Each row is a point. Before rounding, the points of a table are all equally far from one centre. They may lie mostly on one side of it. Where is the centre, to within rounding?

Points, 8 rows:
[[ 20  10 -11]
 [ 45 -10 -15]
 [ 27 -78  -6]
 [ 23 -67  37]
 [ 14 -37  52]
 [ 20 -76 -19]
 [ 15  13  11]
 [-21 -46  42]]
Centre: [  8 -35   4]

Points:
[[ 28  46  35  32 -70  -8]
 [  3  29  64  25 -42  13]
 [-11  57  24  -6 -42 -35]
 [-40  38  36  15 -48 -29]
 [-31  29  30  58 -20 -18]
 [-15  35  19  -1 -73 -14]
 [ -4  41  67  43 -35 -23]
 [-14  11  59  25 -52   2]
 [-26   9  37   7 -48 -35]
 [ -9  54  -1  18 -40  19]
 [ -7  45  68  25 -49  -9]
 [  6  67  22   2 -54  -2]]
Centre: [  0  31  24  26 -36 -13]

Points:
[[ 14  -4 -55 -15 -35  14  54 -15 -22 -30  40]
 [ 15  39   5  21 -38 -63  10 -51   5 -19  51]
 [ 35  16 -10  59  76   0   4  -9 -17 -45  10]
 [ 96  42 -25  40 -15 -33  13   7  38 -11   9]
 [ 75   2 -30  22  78   6   2 -65   3 -22  40]
 [ -4  65  -7  14  25  -4  38 -50   2  28  -3]
 [ 84 -24 -47  40  34   6  41 -31  14  -2  42]
 [ 80   8  10  14   5 -38 -17  48 -41   9  12]
 [ 87  22 -13  22   2  -4  34 -69 -41  -5  44]
 [107 -22   1  18  29 -54 -18  10   6   3  16]
 [ 55   6   1  25  66  30  12 -64 -39  -8  25]
 [  2  49  15  20  34  -5 -11  -7 -60 -26 -17]
 [ 47  26 -48  35 -40  46 -45 -29  32  10   9]
 [ 84  -1  36  25  21  12  28 -10  31  33  10]
 [ 74  -1 -94 -17 -15   2   2 -36 -13 -41  11]
 [ 51  38  35   1  23  38  28   9 -31  24  -3]]
Centre: [ 36   9 -16  -1   8  -6 -10 -18   2  -8  18]

Points:
[[  -1   55   -4   11  -38   13   82    2  -40  -18  -10   11  -57   20]
 [  17  -21  -27  -13  -50   47   21   69  -23  -26  -14   33   -4  -39]
 [ -14  -18  -32   13    9   45   29  101  -26   -3   65   24  -52    9]
 [ -11   27 -114   -4  -22   39   30   28   10  -55   38   17  -31  -24]
 [ -21  -14  -16  -18  -51   38   36   34  -56   32   64  -16  -15  -15]
 [  22   17  -29   30   35  -16   38  -23  -41   48   25   31  -41  -20]
 [ -63    8  -46  -21   -9   29   31   62   -6   58   -8   28  -29    2]
 [  33    0   -4  -79   -1   30   18   41  -18  -23   14   14   10    5]
 [  11  -16  -17  -22  -28   -9   59   81    3  -21   88    0  -16    6]
 [  25  -23  -49   -8  -12   20    4   53  -38  -33   30    6    9  -58]
 [  24   18  -78  -48  -47  -19   59   21  -39   31   34   24    7    5]
 [  49   63  -15    4  -19   13   24   66  -12  -52   57   21   20   24]
 [  50   -1  -91    1  -40   58    4   51  -34   34   -6  -26  -19   36]
 [  52   63  -36  -48    8   18   17   16   43  -14    1   25  -67  -13]
 [  14  -62  -78  -15  -58    4   31    2  -22   -4    5  -15  -17   27]
 [  20   53  -20  -44  -12   10  -24   11  -37   -4  -33  -10  -39   16]
 [  42   59   17   22  -24   45   31   26  -26  -15   18   12   18   65]
 [ -37   38  -16   -8   43   16  -19   73  -21   23   22    0    0   18]
 [  38   41  -36  -18  -29   16   82   94    5   22   -8   17  -42   33]
 [  25    1  -69  -45  -18   76   36   13  -31  -10   58   -4  -28  -28]
 [  50  -13  -55   22  -18  -29  -54   15    2    0   40  -15  -59   -2]]
Centre: [ 13  15 -37   8 -16  18  20  25   6   6  25  10 -25  14]

Points (29 x 24):
[[ -28   -3    4  -23   25  -70   35   43  -42    0  -44   12    3  -27
   -91    4   35   59   78   -4   18  -37   49   20]
 [ -31    8   39   18  -46   10   11   -3  -57    9   17   40  -60  -29
   -61   -4  -18    6   33   -2   -7  -41   60   17]
 [ -10  -29   23  -40   33   -4    4    8  -25  -46  -36   10   -5  -31
   -80  -56   46   46   73  -31    4  -51   35  -22]
 [ -16   -8    3  -27   84  -40   42   40   16   -4  -26   36    2  -18
   -63   21   11   22   66   -5   -2  -64    0   -4]
 [ -36  -18   -9  -20   25   -7   44   59    2  -25  -18   36    6   -6
   -99  -26   11   76   82   12   20  -48   29    5]
 [ -13   34  -14   18   20   -9   43   24  -15  -11   48   -2  -55   12
  -100   13   -4   13   60  -10   41   -9    8   -6]
 [ -26   -5   17   -2    0   25   14    7  -25  -17   -3   55   12  -20
   -41  -33   14  -14   54   -8  -19   26   59  -25]
 [  13   -1    2   11   37  -27   10   30  -31   33    1   59  -24   22
   -48   29   26    9   91   -5   -7  -14   22  -36]
 [ -22  -25    5  -39   48  -22  -13   50  -36  -31  -17  -20    6    6
   -77  -37   -1   52   56    7   49  -58   22  -27]
 [  17   16  -46  -19   44  -40   -4   -2   -2    9  -44   58  -33    9
   -26   -5   -3   -9   78  -25   33  -71  -15  -34]
 [  -1  -21  -42    5    0    0  -21   81  -41  -23   16    8  -21   -7
   -58   -8  -22   10   58   34  -28  -41   32   -8]
 [ -47   12    6  -19    0  -47  -20   33  -23   17  -53   16  -17  -43
   -55  -68   33  -22   39   37    2  -20   59   -9]
 [  15  -12   -6  -50   44  -32  -19   39   -2    6  -17  -41  -32  -48
   -41   -9   19   19   51    5   39  -81   45   -8]
 [ -29   -4  -20  -10   31  -24  -13   64  -31   -6  -37  -19  -38  -20
   -72   27  -47   36   68   13    4  -31   14   -4]
 [  -4  -13    3  -26   48  -14   48   47  -56  -11   17  -12  -56  -15
   -81  -24   57   -4   27   18  -33  -77   56   12]
 [ -41  -49   18    1    0  -25    0   23  -20  -46  -24   45  -38    4
   -65    2  -16   34   97    9   53  -35   38  -10]
 [ -50  -19  -11  -30   31  -22  -33   -7  -19  -21  -57    8  -13   -5
   -71  -16  -11    3   47   13   -8  -73  -23   41]
 [ -53   34   53  -13  -21   -7   20   21  -50  -43   -9   33  -53    1
   -72   12   49    8  100  -12   37  -28   42  -16]
 [ -40   -4  -24  -36   45  -41   10   56  -85   14   11   53  -43   12
   -92   35   -5   35   35  -11   -9  -53   51   -7]
 [ -14    4  -34  -68  -32  -57   34   32  -70  -51    4   18   12   -1
   -38   -5   -7  -16   53   25   48  -77   18   35]
 [   1  -24    9  -29   47    6   -2   50  -43   32   21    4   13  -16
   -37   -6  -27   18   75  -24    6  -47    1  -14]
 [ -39  -51  -41   10   28  -44   39   46  -35  -11  -46   -1  -61  -49
   -80  -21   21   44    6    0    2  -21    5    6]
 [ -18  -36  -11  -34   25  -33  -21  -24  -72   25  -30    1   -1   20
   -71   -8   41   32   67   18  -15  -67   31  -19]
 [ -32   -6   24  -30   51  -56   32   45  -34   15   25   47  -21   -4
   -65  -31   43   12   73   30    0  -53  -29   -2]
 [ -58  -35   15  -49   -3  -29   34   -4  -65   -2  -47    9   -9  -37
   -49  -56   49  -22   35  -13  -36  -23   26   32]
 [ -43  -25   34  -31   28  -15   15   32  -61  -20   15   24  -16   -7
  -108  -12   24   20   12   48  -19  -24   43   -1]
 [  38    7  -19  -38   42  -17   26   47  -17  -10  -27   29  -26  -42
   -90  -35   29   -3   44  -36   -6    6   33  -38]
 [ -57   20   38  -33   58  -16    2   44  -68  -24    1  -13  -58   -6
   -21   10   26  -23   57  -39   25  -24    0  -15]
 [   1   31  -22  -24   29  -17  -10    6    1  -12  -16   23  -26  -36
   -71   10   69   17   57  -21  -20   13   67   -6]]
Centre: [-31   3 -21 -35  -5 -11  26  22 -28  -4 -14  23 -33  -5 -45  -8  23   6
  34  -7  16 -46  21  -8]

Points (30 x 24):
[[ -66   26   37   86  -67   -5    0   60  -26   20    8    1   20  -92
    24   39    8   10   29   38  -29    1  -10    0]
 [ -29   24   35   26  -81  -31   23   29    1   22   21  -91   52  -48
     4   48    8    6   -3  -19   26   23   -3  -20]
 [ -39   16   29   39  -60   27   56   30  -33  -35   -5  -53   52  -50
    -1   29    4    1  -18   11    3   43   24   27]
 [ -11   31   -2   64  -35   17  -36  -23   -3   24  -20   32  -14  -67
    64   39   61   41  -86   16    0  -10  -35  -26]
 [ -61   23   12   70  -27   17   48   84   -8   22    5  -37    5   -8
    30   50    2  -43  -33   51    6   26   -5   13]
 [  15   42   31   -8  -28  -14   21   55  -12    8    5  -13   36  -65
    18   52   30   16  -74   15   21  -11   22   26]
 [ -14   39  -21    2  -62  -11  -43   29  -11   11  -40  -22   57  -11
    -4   47   22   17  -69  -10   -7   32    2   -5]
 [ -72   14   -8   39   -9   -6   17   34  -34   43  -13  -72   47  -50
    66  -10   23   23   -5   -4   29  -10   27    9]
 [ -43    2   -3   79  -32   15   12   53   30   -9  -44   -2   29  -29
    10  -15  -18  -37  -47  -15   -5   -5   21  -29]
 [ -49   15   -2   24  -28   31   -8    7    8    5   11    0   -1  -39
    18   48   38   49  -51  -35  -35  -34   37  -46]
 [ -75  -19   71   28  -25    3   44   32   16    3   13  -45   42   25
    44   57   26  -28   -7    5  -36   38  -43  -27]
 [ -59   16   33   99 -107   33   -3   42   13  -15  -65  -70    3  -67
    60   59   32   10  -13   17   -4  -10   -5    0]
 [ -87   28  -18   26  -52  -26  -44   57   52  -21  -71    0   16  -62
    38   57    7   19    2    1   25  -27   18  -15]
 [ -59   84  -19   66    7  -35   18   43   33   27   -3  -18   15    3
    27   55   -5   27  -40  -31  -10   15  -41    1]
 [ -50   57   39   11  -62   16   42   65  -32   28   17  -25   19   -1
    43   64   -1  -16  -29   -1  -33  -33  -25    1]
 [ -52   60  -32   16  -48    8   34   73  -20   29  -13   -3  -10  -30
    31    2   22   21  -24  -21  -15   25   -6   21]
 [ -43   49    7   72 -117   27   22   19  -46   12   18   -9   27  -38
    46   41   20  -10  -42   14   16  -17   11    6]
 [  -8   73  -38   37  -67    9   -1   45    3   19   -4  -22   42   -9
    53    9   -9    0  -23   19   -4    6   37   -1]
 [ -79   13   31   52  -88   22   33   60  -17  -21  -39   -8   68  -13
    15    0  -10   32  -24  -12   -9  -27  -21   -3]
 [ -23   47   63    2  -61   10  -41   45   27   35    0  -42   45   -2
     9   61  -11   23   -5   13    3   53    3   -5]
 [ -26   26   33    6  -21   38   91   33   -5   28    3  -55   41  -21
    28   11   18    7  -32   29    4    6    7   -7]
 [ -51   13   21   20  -73   22   28   52   -3   59  -25  -50   24  -87
    -3   56    0   12  -38    0    9    2  -22   45]
 [ -46   16   32   62  -51    8   65   25   41   -4   -5  -70   77  -33
    43   56   -2  -40  -40    4   34   12   -7   22]
 [ -12   -9   46   53  -74  -53   31   57  -26    4    3   -1   38  -23
    62   -1  -23    9  -79    7  -18  -11  -18  -12]
 [ -46   14  -28   72  -28   12   -8   39    9   -8    3  -67   40  -26
    -9   47    4   26  -72   39    6    3    3  -41]
 [   4   37   43   29  -62   61   39   29   -5  -36  -31  -22   17  -52
    23    8    3   22  -65    1   12   28   -3   51]
 [ -20   46   10   50  -46  -25    7   41   21   16   60  -46   36  -42
    32   46   16  -39  -34   -6   23   13   25  -14]
 [ -10   61   -1   48  -69    8   -2   71   -9   -1  -17  -16   53  -60
    20   39   24   44  -57  -11   -2   30   -1   -7]
 [ -25   62   53   16  -64  -26   14   29   19    1  -30  -38   71  -38
    17  -16   42  -31  -11    3  -38  -20  -15   17]
 [  -1   50   -5   63  -11    6    7   14  -17   34   58  -31   -7  -44
    16   24    5   -6  -33    8   -2   22   20  -21]]
Centre: [-36   6  26  40 -36 -12   2   3  13  -3 -24 -17   4 -21  45  39  16  16
 -14  15   9  -4 -23  10]

Points (30 x 24):
[[ 93 -41   2 -62   6 -61  -5 -15 -24 -34 -29  -5  55 -38 -37 -43  -6 -28
   38  35 -38 -24  -4  -6]
 [ 75 -94  38   7  57 -49  19   7   4 -31 -14 -30  32 -13 -20 -40  -6 -40
   23 -16   9  11  16  47]
 [ 70 -71  50 -17 -27  13  -1   1  39 -27 -41   7  29 -42  10 -20  -2 -33
  -13 -47 -11  13  -6 -43]
 [112 -59 -21 -29  15 -16 -13  -2   8 -38  30  16   0 -34 -14 -56  11 -12
   13 -26 -39 -28  15 -24]
 [107 -89  49  12 -23 -26 -23 -20  22 -41  -7   9  54 -19 -33 -62  22 -41
   33 -12  -8  21 -32  -4]
 [ 61 -48  24 -35  23 -44 -10  18  10 -22 -33  26  33 -33 -20 -34  57 -38
   39 -28 -58  -4  30  -2]
 [ 90 -50  69 -18  32 -28  10  -7 -20 -16 -25  39  21 -38  -6 -57   3 -33
    5 -22 -19 -14   8  26]
 [ 96 -81  14   2  10 -24 -17 -39  28 -46  -2  28  27 -57 -20 -65 -27 -13
   22 -34 -34  -7   6 -24]
 [102 -42  -3 -16 -13 -23 -20 -70  12   3  10 -15  55  22   3 -65 -12 -29
    4  -1 -10 -39 -18  -9]
 [ 85 -62  50   1  54 -44 -12 -49  16 -20 -39   0  41  -4 -24 -61  15 -28
   44 -40 -26  26 -16   2]
 [ 81 -20  17  14  21   8  10  -3  33 -61 -15  28  34 -14 -27 -54   1  -7
  -17   3 -14 -27  13 -27]
 [107 -37  55 -14   2 -26 -25 -28 -25 -56  12  12  30 -10 -32 -52   2 -32
    9  27 -33   3  11 -17]
 [ 76 -53  28 -23  13  -9 -44 -20  12 -56  18  -3  24 -35 -43 -71   7  -4
   16 -58 -37 -33 -23  -5]
 [ 35 -44   9 -31  46 -32 -29  34  13 -61   2  18  45 -81 -35 -13   5 -57
   39  -7 -10   7   9 -12]
 [ 91 -87  18 -31   7 -35  -1 -45 -13 -52  11   6  25  -9 -52  -9  13 -30
  -29 -42 -30   6  17  -3]
 [ 85 -54  29 -18  -1 -33 -60  -4  39 -55 -20  39  51   9 -44 -55   3 -30
    1 -47 -24 -27 -15 -19]
 [ 76 -88  45  -4  -4 -27  -5 -11  37 -30  12   0  26 -34 -23 -62  12 -59
   50  -9 -40  28 -16 -12]
 [ 72 -82  56 -21  -7 -51 -30  10  30 -18 -29  39  44  -5 -25 -70   2 -19
   15 -44 -21 -23 -22  -2]
 [ 92 -49  30 -24   1 -13  23 -10   3 -20  11 -16   6  12 -15 -17  24 -46
  -38 -17 -14  23  14  34]
 [ 76 -66  31 -26  -2 -19 -27   8  44 -62 -23  16  31 -38 -31 -60   8  -4
   -8 -22   0  10 -50 -29]
 [ 99 -48  53 -40  35 -47 -12 -14   5 -40 -19  11   6   7 -14 -46  16  -6
   62 -39 -40  33  -5  -2]
 [ 97 -25  14 -20  -6 -43 -31  31  20 -35 -21 -23  -4  -7   0 -37 -19 -15
  -16 -20 -30  -4 -14 -45]
 [ 69 -38  67  15   9 -54 -35 -11  34 -36 -36  30  -1 -16  -7 -42   5 -42
   -5 -12 -24 -36  -6  21]
 [ 91 -89  19 -40 -12 -22   1 -13  29 -27 -22  10   6  -3  13 -18  38 -11
   -7 -76 -17 -29  -2   9]
 [ 51 -69  48   7  34 -38  19 -33  29  -8 -11   3  39 -45   6 -56  12 -20
   24 -59  -5  -8 -21 -16]
 [ 66 -69  28 -22  13 -57 -29  18  12 -18 -30  -2  40 -29   0 -70 -25 -22
   13 -21 -63  -3  -8 -13]
 [ 80 -66  64   7  19 -36 -31  25  15 -23 -35  38  25   1 -19 -50   8 -39
   -1 -19 -20  -4 -10 -48]
 [ 90 -46  55 -38  -7 -11 -30  21   4 -18 -72  23  13 -30  20 -12 -23 -28
   -1 -39   4  13 -56  12]
 [ 66 -68  33 -27 -21 -42 -13  14   8 -34  -1 -43  18 -28 -74 -48 -12 -16
   38  12 -31 -14   5 -36]
 [ 95 -51  47 -17 -39 -39 -15  13   6 -17  46  17  43 -27 -41 -17 -13 -28
    6 -29  -7 -35   9  -6]]
Centre: [ 49 -54  -3 -12   1  -8 -26 -14  -7 -20 -21   7  18  -3 -18  -8  -6 -26
  38 -12  10  -5  -8   4]

Points, 30 rows:
[[ -40   27   14  -42   81   -7  -71   39   36   16   41    4  -31  -51
    -1  -16  -35   -9   58   -8   -4   67   -8  -36]
 [ -28   58  -66  -36   49  -26  -30   35   41    8    5    6   19  -35
     3   21  -13  -49   45  -28  -36   51   31   16]
 [ -18  -10   -3  -52   51  -44  -68   55  -19   -3  -10   -2  -36  -54
   -43  -34    5  -34   36  -29    6   51  -47    4]
 [ -26   33   -9  -27   68  -68  -47   17    5   -2  -16   43   30  -39
    -8   -9    6  -44   45  -84    3   34  -26  -23]
 [ -93  -11   18  -38  -15   -8  -82   24   59   25   37   28  -18  -50
    23  -29  -10   -1   26  -39   -5   38   -1    9]
 [  16  -11   -3  -46   43  -48  -59   54   46   25  -15    8   27  -56
   -15   10  -49    8    7  -30  -44   21   34   11]
 [ -26   77  -18  -17   17  -48  -26    9   35  -12  -16   54  -12  -51
    22   27  -11  -64   18  -32  -16   56   20  -28]
 [ -21   38   -2  -39    8  -21 -101    6   -1   39    6  -20   36  -14
    31   17  -44  -13   73  -34   -8    2    7   38]
 [ -16   28    7  -54  -12  -60   10   13   73   12  -13   51  -41  -30
    10    8  -19   24    8    1   10   27  -10   27]
 [ -27  -38   30  -52    8  -44  -46   15   20  -24   18    3  -19  -49
    40  -35  -58  -53   -2  -74  -27    5   -7    1]
 [ -18    3   37  -72   -1   21  -69   14   52    7   57   34   -9  -59
   -15  -42  -37  -19   32   -5  -47  -22   42   -8]
 [ -53  -12   11  -11   30  -75  -59   39  -22  -13   39   29    0  -48
    42   10   23    8   11  -63   46   29  -21    6]
 [  -7   -1  -16  -57   -4  -43  -61   69   75   10   -7   14    6  -56
    26  -57    2   10   -3    5    3  -30   28  -22]
 [ -61   18   36  -61  -12  -58  -30   35   63  -24   28    5   23  -49
   -35    5   14  -63   47  -21  -31   52   -4    3]
 [   0   51   14  -13   53   -2  -53   15   15   14   15   67  -10  -70
     0   34    4  -25   37  -58  -54   33    5   16]
 [ -50   15  -10  -44    3  -12  -33   28   27  -10   20    8   26  -33
   -23   -7  -44  -53   52  -43  -64   78   -7   -5]
 [ -35  -17   29  -47   40  -41  -36   36   38  -24    3   -8  -23  -78
     0  -24  -43  -31   12  -41   -7   68    2    4]
 [ -31    7  -25  -12   59  -69  -41   15   27   22   39    2   44  -50
     6  -21   -5    4  -16  -16  -49   28  -23   10]
 [ -15  -26   15  -17   28  -35  -39   32   45   32    1   20   -1  -76
    13    7  -44   -8   41  -71  -50    0   34   23]
 [  -1   26   18  -84   24  -28  -61   32   28   34   -3   18   24  -71
   -15   -6  -23   -7  -18  -34  -48   23   19   38]
 [   7   -6   11  -14   43  -44    0   44   17   21   26  -28   -5  -71
    27  -20  -36  -44   39  -35  -36  -21   62  -28]
 [ -14   -8    9   -2   19   -9  -79   50   55   12   -6  -16  -37  -31
   -15   10   -9  -76    9  -71   -6   -9    2    4]
 [ -40   10   13  -43   41  -43  -35    5   58  -14   10  -43  -25  -58
   -19   -6   10  -15   19  -10  -77    6  -28  -26]
 [ -45   41  -19  -59   21  -37  -84   63   14   41   19  -19   -9  -37
    26   -9  -25  -54    1  -15  -21  -28   33   33]
 [  23   25   -8  -71   57  -28  -39   -9   20    4   30   23  -42  -90
    -3   -1    3   -8  -12   -9  -34   69  -12  -31]
 [ -14   -1   34  -74   24  -73  -44   37   -6   15   25  -14  -50  -24
    38  -28  -11  -24   52  -40  -57   49   53  -21]
 [ -66   -6  -26  -16   21  -42 -107   44   -6    7   54   51   11  -54
    -9   10  -17  -56   -8  -35   -8   -5   18  -22]
 [ -44   32  -24  -37    4  -47  -31   27   41   35   72   16   12  -97
    -6  -21   23  -65   -2    8   -7   32  -11  -51]
 [  17   52   -1  -76    0  -18  -76   57  -19   43  -17   68  -12  -39
    28    1   29  -49    1  -28  -32   40   31  -28]
 [ -54   -4  -10  -24   59  -14  -60  -12   36   27   14   46  -25  -28
     8   -4   -7  -32  -18  -31  -37   -3   55   21]]
Centre: [ -7   3  -1 -48   6 -25 -37  22  11   9  27  18  -5 -23  12   6   6 -23
  33 -14  -4   6  -1 -20]

Points:
[[  62   20  -41  -15   13   -2  -22  -83   -6   66    7  -22  -18  -61
   -73   12   40   20  -10   17   10   36   12  -39]
 [  55  -47  -11   25    1    4   23 -102  -21   14  -22  -24  -12   12
   -35   41   32   24   21   34    9   16  -58  -32]
 [  26  -50  -11   17    2   20  -52  -70  -67   12  -37   -9  -20    2
   -89    0   17   44  -80   34   19   61  -28   14]
 [  60  -26    9  -11  -15   19  -51  -30  -51   48  -40  -15  -28    8
   -32   -4   31   39  -28   -1  -18   52  -64   14]
 [  39   -6   32    7    1  -41  -36  -81  -10   53  -28  -48    9   42
   -56    6    0   35    5   35   13   34  -30  -37]
 [  24  -57   -2  -27   21  -20    9  -66  -26   20  -44  -10    4  -27
   -84   -6  -27   -9   25   52    9   23  -34  -29]
 [  58  -21   -4   -4   -7   -5  -16  -66  -32   20  -59  -23  -25   22
   -69    5   41   22  -41   56  -39   45  -31   -6]
 [  81    1   18    2   27  -11  -33  -45  -67   66   -9   -8  -52  -51
   -66   20   21   19   25   27    9   45   -8   -7]
 [  43  -13   18   25    8    0  -34  -66  -33   47  -59  -35  -17   16
   -74  -19   -6   17    8   31   -9   65  -23  -29]
 [  14  -59  -18  -30   24  -36    7  -33    4   26  -12  -23   -6   22
   -34    3  -48   -3  -13   26   -6   65  -58  -52]
 [  31  -37    7  -57  -39  -19  -19  -78  -54   21   10   20  -29  -50
   -40   30   44  -19  -17    6   30   64  -12  -13]
 [  75  -35   -1   12   -3   22   20  -71   -3   20  -28   10  -13  -23
   -61   -9   34    7   -9   42   -7   33  -54  -27]
 [  62  -67  -32   -4   15   15  -22  -73    8  -17  -63    8  -21  -15
   -55  -22   31   12  -17   28   12   31  -18  -60]
 [  55   20  -21   13   23   -8  -15  -76  -21   25  -76  -16   -3  -39
   -16  -13   60  -11  -23   11    1   32   -2  -14]
 [  56   -2  -28  -25   20   -3   17  -57    7   20  -57  -17  -25   -8
   -94    1   15   13    6   22  -15   49    0   -4]
 [  16  -39   43    2   41   13    0  -29  -26   47  -32  -73   27  -15
   -72  -18    1   38  -10   49    2   26  -21  -47]
 [  49  -24   18   24  -17   -1  -20  -68    0   68   -6  -21  -22   -1
   -46  -18    1   54   -4   27   -6   41  -59  -40]
 [  99  -57  -14   -3   25  -11    5  -49   10    6  -15  -53  -49   16
   -64   -5  -28   35   22   26  -22   28   -5    3]
 [  92  -37  -21  -37   45    8  -52  -36  -25    4  -31  -22  -65    5
   -55    8  -19   43  -18   19   -2   47  -42   11]
 [  56  -27  -10  -13    0    9    0  -86  -29   86   19  -12   16   -3
   -67  -22   45   26  -15   25   13   40  -56   -6]
 [  63   -1   22    4   25   18  -24  -74   -6   18  -21  -22   -5  -27
   -56  -52   17   16  -15   25  -15   58  -56  -22]
 [  77  -35   15  -30   11   35  -22  -84    8  -13  -36  -35  -29  -14
   -49   24   17   13    9   29   33   22  -41  -32]
 [  19  -11  -24  -16   20   26   30  -76  -53   40  -22   -1   -4  -11
   -55  -20  -64   35    1   37   25   17  -40  -25]
 [  40  -43  -24  -15   37  -10    5  -43    4   17  -43    4   17   14
   -72  -24  -14   56  -28   34  -18   35  -30  -53]
 [  55  -20   18   31   36  -42  -22  -46  -19   19  -55   -4  -45   -9
   -39  -61    3  -17  -23   10  -21   58  -34  -32]
 [  58  -25   14  -12   52    0  -32  -73   -1   33  -37   -1  -26    8
     1  -19  -37   62  -24   24    4   43  -25  -29]
 [  64  -20   34   -2   19   18   13  -38   -7   42  -42    9  -40   15
   -66    3   -6  -12  -17   49   21   36  -48  -31]
 [  41  -28   -3   18    6   22  -11  -57   -8  -10  -40  -49  -11  -15
  -107  -36   29   37  -63   36   41   41  -40    1]
 [  44   -3  -29  -60   28  -55   28  -49  -68   16  -34  -48  -30  -11
   -37   30   45   80  -39  -18   30   14   23  -10]
 [  61  -44   24    0    5  -22  -17  -48  -45   57  -12   -9   19   14
   -64  -18   35   24  -11   80  -18   59  -15  -24]]
Centre: [ 22 -28 -15   1  20 -10 -15 -32 -44   5  21 -28 -27   5 -32 -10  16   7
 -26   8  25   8   6 -17]
